Each row is a point. The ring and each string are closed loops that go straight from each point to the next, and from the last back to the first. Before rounding, they use only three directions, however many columns there are. Count how often each string passes through the ring. Passing back the other way cancels.

Ring (7 x 4):
array([[ 0.28,  0.17, -0.35, -0.07],
       [ 0.14,  0.45, -0.19, -0.04],
       [-0.21,  0.33, -0.03, -0.04],
       [-0.45, -0.16,  0.01, -0.05],
       [-0.41, -0.56, -0.12, -0.10],
       [-0.14, -0.60, -0.35, -0.15],
       [ 0.19, -0.22, -0.43, -0.12]])
String (12 x 4):
array([[-0.08, -0.26, -0.55, -0.30],
       [ 0.06, -0.52, -0.78, -0.39],
       [ 0.16, -0.72, -0.37, -0.04],
       [ 0.03, -0.52, -0.14,  0.06],
       [-0.04, -0.49, -0.08,  0.07],
       [-0.18, -0.83, -0.18, -0.02],
       [-0.40, -0.93, -0.43, -0.27],
       [-0.40, -0.65, -0.53, -0.37],
       [-0.22, -0.35, -0.33, -0.19],
       [-0.11, -0.32, -0.15, -0.02],
       [-0.05, -0.51, -0.13,  0.03],
       [-0.08, -0.28, -0.34, -0.15]])
Times through: 0
String (7 x 4):
array([[-0.02,  0.25,  0.09,  0.13],
       [ 0.16,  0.53,  0.01,  0.11],
       [ 0.30,  0.73, -0.19,  0.00],
       [ 0.10,  0.65, -0.40, -0.22],
       [-0.08,  0.39, -0.32, -0.20],
       [-0.19,  0.60, -0.14, -0.14],
       [-0.15,  0.51,  0.20,  0.13]])
Times through: 0
